Each row of a before or after table is a point. One or more steps were done to the points. Then noise was added and the rows were shuffled. The steps act on columns, c1 being the first. Write out the steps. A step turns or swaps two columns, mirrors them in a line or flattens them onto one, adds a multiple of one to another, or multiplies or shifts one. Angles are multiples of 10 degrees, from the lower column toward the higher: turns from -170 to 170, lines from 10 to 170 but not 90. Use the fewest steps. Two steps may share a column if one is a turn and the other turns, adds or multiplies; they go together, in the order done. Otherwise the lowest column goes first.

Before (11 x 3)
[[ 1.6  4.0 -3.1]
 [ 5.6 -1.4 -0.8]
 [-3.8  2.1 -5.3]
 [-1.0 -6.6 -2.5]
 [-2.8  7.5 -4.4]
 [ 1.3 -3.2 -3.6]
 [ 1.6  1.7 -1.9]
 [ 5.6 -7.7  1.9]
 [ 7.5  1.0 -4.3]
 [ 6.8 -5.7  2.8]
 [ 5.6 -5.6  2.7]]
After (11 x 3)
[[-5.5 -5.7  2.6]
 [ 4.2 -1.6 -3.2]
 [ 2.1  3.7 -5.2]
 [ 1.7 -1.5 -2.0]
 [-1.5 -5.6 -0.9]
 [-6.6  1.2 -2.6]
 [-5.7 -6.8  2.9]
 [ 7.4  2.8 -4.4]
 [ 1.0 -7.6 -4.2]
 [-3.2 -1.2 -3.5]
 [-7.4 -5.5  1.8]]
Steps: turn c1 and c2 by -90 degrees

Before (9 x 6)
[[ -1.0  -3.4   4.1  -1.7   1.6  -1.8]
 [  1.4   4.5  -6.1   6.0 -11.0   3.4]
 [  3.9  -9.3  -0.9  -0.5   4.8  -3.1]
 [  5.2   1.2  -4.8  -2.8   3.8   3.1]
 [  3.1  -0.1  -3.4  -3.2  -4.9  -0.2]
 [  2.2   2.9   5.3  -3.0  -2.1  -5.4]
 [  7.6  -2.4  -1.5  -2.7   1.8   6.3]
 [ -1.7  -2.5  -3.3  -7.8  -3.1  -1.9]
 [  1.7  -1.7   4.3  -5.4  -1.5  -5.1]]
After (9 x 6)
[[ -6.1  -5.2   5.3   0.0 -13.9   3.3]
 [  1.5  -4.9   2.2  -5.8   5.0   2.7]
 [  2.1   3.2  -3.5   0.7   2.0  -1.9]
 [  2.3  -3.4   0.8  -3.2  -6.5  -0.3]
 [  5.0   3.4  -2.0  -2.7  -1.9  -5.0]
 [  0.0  -2.2  -8.7  -3.7   6.5  -2.8]
 [  8.3  -3.6  -2.0   0.4  -3.7  -2.0]
 [  2.5   6.1   1.8  -2.0  -2.4  -5.6]
 [  1.3  -1.6  -2.1  -8.1   2.6   6.6]]
Steps: mirror c1 and c4 in the line at 130 degrees; mirror c2 and c3 in the line at 40 degrees; multiply c5 by 1.3
